Each row of a before or after table is a point. The points were changed in one or more steps. Then noise was added and the rows were shuffled. The steps act on columns, c1 being the first. Name the steps. A step turns or swaps two columns, mirrors them in a line or flattens them onto one, adds a multiple of one to another, or multiplies or shifts one. Angles are multiples of 10 degrees, from the lower column toward the higher: turns from -170 to 170, lines from 10 to 170 but not 90. Use the fewest steps. Two steps may share a column if one is a turn and the other turns, adds or multiplies; they go together, in the order done. Otherwise the lowest column goes first.

Before (12 x 2):
[[-43 -45]
 [ -3 -23]
 [  2 -54]
 [-32 -46]
 [ 37 -29]
 [ 38  29]
 [-24  37]
 [-19  15]
 [-28   9]
 [ 19 -48]
 [ 51  28]
 [ -2 -16]]
After (12 x 2):
[[-42 -94]
 [ 50  82]
 [-38 -80]
 [-20  -2]
 [ -5 -15]
 [ 32  69]
 [  1 -49]
 [ 40   7]
 [  0 -21]
 [-29 -17]
 [ 19 -30]
 [-23  12]]
Steps: add 1 times c1 to c2

Before (13 x 3):
[[ 17 -51 -32]
 [-36  53   4]
 [ 13 -68   6]
 [ -4 -47 -21]
 [ -6 -45 -57]
 [-63  49  64]
 [ 25 -35  56]
 [ 32 -45   4]
 [-95  70 -16]
 [ 11 -47  17]
 [ 17  -6 -12]
 [-37  59 -18]
 [ 33 -21  27]]
After (13 x 3):
[[  1  50 -15]
 [  0 -47   6]
 [  3  39 -18]
 [  0 -32   5]
 [ -1  -5 -11]
 [  2 -32 -21]
 [ -2  33  63]
 [ -1  39   4]
 [  2 -36  20]
 [  2 -14  28]
 [ -1 -32 -58]
 [  1 -24  56]
 [  0 -34 -30]]
Steps: multiply c1 by 0; multiply c2 by 0.7

Before (14 x 4):
[[  8 -93  19  18]
 [  5   1  21   9]
 [-13  -6  23  -4]
 [-23   7  -4  23]
 [ -2 -28 -71  -7]
 [ 20 -10  10   0]
 [-14   7   5   6]
 [-24  12  30 -23]
 [ -7  12  25  -6]
 [  5  11 -17 -33]
 [ 22   8  17   1]
 [ -8 -11   3 -32]
 [  4 -32  -3  11]
 [  4 -13   5  -9]]
After (14 x 4):
[[  0  -1 -11 -11]
 [  1   3   7  43]
 [ -1 -27   8  14]
 [  0  14  15 -13]
 [  0 -32   6  -3]
 [  1  -6   6  26]
 [  0  -3 -14  10]
 [  0  75 -16  13]
 [ -1 -21  -3  29]
 [  1  -3 -95  38]
 [ -1   9 -31  31]
 [  1 -22 -10  16]
 [  0 -18   4  22]
 [  0  -7 -12  20]]
Steps: multiply c1 by 0; turn c2 and c3 by 100 degrees; shift c4 by 20

Before (11 x 8):
[[ 40   4  60 -30 -39  38 -49  24]
 [  8  47   9 -20   2  12  18 -64]
 [-55  39 -35  16 -27 -66 -10  27]
 [ 38  57   6 -17 -37  16  -9 -31]
 [ 17 -57 -18 -34  23 -50 -41 -35]
 [ 44   1   5 -56  61  11  33  42]
 [ 45 -20  31  50  50 -41 -10 -66]
 [ 34 -37  -8  20 -25 -48  62  46]
 [-68  23  52  10 -22 -43  -3  -1]
 [-29  48  33 -61 -24   5 -12  31]
 [  1 -55  -1  20  66   7 -16 -57]]
After (11 x 8):
[[-35 -54 -29 -16  15 -34  28  13]
 [ 52  -7 -55  46 -41 -21   3  -3]
 [ -9  31  20 -41 -49 -24 -77  19]
 [-22 -47 -26   5   9   2  38  51]
 [ 10  28 -22 -71 -40  50  57  36]
 [-72   2  -8   4  15  57 -53  -2]
 [-42  48  36  14 -50  20  56 -11]
 [-54  16 -60 -11  39 -37  11 -53]
 [-28 -33 -43  59   8 -23 -17 -28]
 [ 46 -48  16  33 -71 -30 -13 -26]
 [ 12  51  20 -13   8  64  55  25]]
Steps: turn c1 and c4 by -130 degrees; turn c2 and c3 by -160 degrees; swap c5 and c6; turn c7 and c8 by 130 degrees

Before (11 x 9):
[[ 17  -4  27   8  -5 -11   9 -11 -17]
 [  6  -6  -5   5  19  -1   4  11  17]
 [-11 -13   5  -7  12   1  -4   2  20]
 [ -6  -8   0  22   2  -2  -8 -20 -19]
 [ 11  -7  -7  12  -4  14  -3 -15  -7]
 [ -4   1   1  -5  -2   1   8  10 -19]
 [  6  -9 -13  -4  21  -4 -21   0   3]
 [ 11  13  16  18 -30 -19  -1  -9  -6]
 [ -2   7   8   0  30  14  -9   6   9]
 [  4  -3   6  -8   5  11  -9 -13  -8]
 [ 13  23  21  10 -18 -24  24 -38 -16]]
After (11 x 9):
[[  6   5  -4  -7  25  -1   4  27  23]
 [ 11 -16  16 -15 -39 -18  -2 -23   5]
 [  4   5   6   8   6  11  -9 -33  -3]
 [ -6   4   0 -23   2  -3  -8 -50 -25]
 [ 11   4  -6 -13  -4  14  -3 -38   4]
 [  6  10 -14   2  27  -4 -21   0   9]
 [ -5   0   1   5  -2   1   8  25 -23]
 [-10  14   4   4  16   1  -4   5   9]
 [ 12 -24  20  -7 -24 -24  24 -95  -4]
 [ -2  -6   9   1  39  13  -8  15   8]
 [ 17   3  27  -8  -6 -11   9 -28   1]]
Steps: add 1 times c1 to c9; turn c2 and c4 by 170 degrees; multiply c5 by 1.3; multiply c8 by 2.5

Before (11 x 12):
[[ 14  20   2 -23 -20  -8   0   7  -6 -17  10  13]
 [ 25  25 -17  -2 -20  31  -9 -11  12 -12   6   0]
 [  0  16   1   1 -20  -8  -3  -1   7 -17 -29  12]
 [ 14  25 -17   5 -20  -8  -3 -11 -13  95   2   5]
 [ 12  19  -6 -26  -6  -8 -17 -20   1 -10  -7   9]
 [ 10   1  28   9   1  -8 -10  -7 -11 -12 -28  -7]
 [ 10   6 -22  -1  18  -4  -2   2  -6 -18  -9   5]
 [ 11 -10 -15   6  -3  -4  -6  -8  18 -17  -4 -19]
 [-20  17  10   5 -14  -7  -5 -18 -11 -13  -5  10]
 [ 20  22  -1 -20 -16  13  21 -20  10 -15  -4   4]
 [ 12  18 -17  -4 -20   6   1  -5 -13  -2 -20 -25]]
After (11 x 12):
[[  5 -19   9  64  22  -7  18   6 -14 -11  -7  20]
 [  3 -21 -19  59  21  32  15  -6  11 -18   6 -23]
 [ -6 -10  30  67   2  -9  -5   8 -14   7 -29 -10]
 [ 10 -20   0  40  24  15  45   5  11 -15  -2 -20]
 [  7 -18 -23  60 -14  -3 -15  11  -7   0  -9  -7]
 [  8  82 -17  65  24  -8  19  -4 -11 -57   2 -13]
 [ 13 -16  -8  35  17  -8   1  10  -1 -14  -4  -8]
 [-19 -12 -16  68   7  -3  -1   4  18  16  -2 -14]
 [ 15 -23   0  36  12  -8  13 -18  -3 -12   9 -15]
 [-21  -9 -17  55  18   7  20 -10 -11 -17 -21 -18]
 [ 14 -24   0  62  18  -9  13  -9   7  -9 -28   3]]
Steps: turn c1 and c12 by -80 degrees; turn c2 and c10 by -110 degrees; shift c4 by 60; turn c5 and c8 by 140 degrees; add 1 times c5 to c7

Before (10 x 14):
[[ -1  18 -19   8  11   3   9 -10  -9  20 -14  -1  26   5]
 [-24  26  18  23  -6 -38   8  -4  -8  12   7 -18   7   2]
 [ -9   0 -10  23  -5 -10  26 -28 -11  13   9   8  -4 -31]
 [ 37  13  20  -3  17   9   2 -19  13  10   6   3 -22   1]
 [-12 -38  -1  23  17  14   0   4 -17  -7 -21 -12 -20  -3]
 [ 17   9 -16  14  16   0  12  -4  35   4 -28  37 -20   4]
 [ 14  17  -2  23  15   9  -2   5 -14 -25  11 -24  23  -1]
 [ -6  23   8  22   2  10  -1  -6 -15 -24 -46  14   4   5]
 [-20  20 -17  -9  19 -50  34  -1   2  16   8 -25 -11 -19]
 [-14  14  -8 -18 -68  11  17 -28   2  15  15 -22   1 -14]]
After (10 x 14):
[[ 21  40 -13  22  10   7  32  13 -15  22  -1 -24  23  -5]
 [  4  57  -4  23  -1   9   5  19 -17  13   0  12   6   1]
 [  4  46 -30   8   5   4  48  -4  -9 -21   3   0  27   5]
 [ -2 -96 -10  21  10  13 -28   3 -18   8   2 -10 -20  -7]
 [ -3  20 -27  15  10   1 -16   1  36  -6   0  39 -20   2]
 [ -4   2 -21  18  -3  -9  22  14 -12 -29   0   7  -3 -37]
 [-21  63   9  22  -3 -36  21  -6  -7 -12   0 -17   6  -3]
 [-22  51 -28 -12  13 -49  18 -11   0 -13   0 -24 -11 -17]
 [-15  32 -19 -20 -48  11  17  11   2 -27  -1 -21   0 -13]
 [ 29  34  10   0  12  10 -32   9  14 -20  -1   0 -22   2]]
Steps: add -0.5 times c9 to c1; multiply c2 by 2.5; shift c3 by -10; turn c4 and c14 by -10 degrees; multiply c5 by 0.7; add 1.5 times c13 to c7; turn c8 and c10 by 140 degrees; multiply c11 by 0
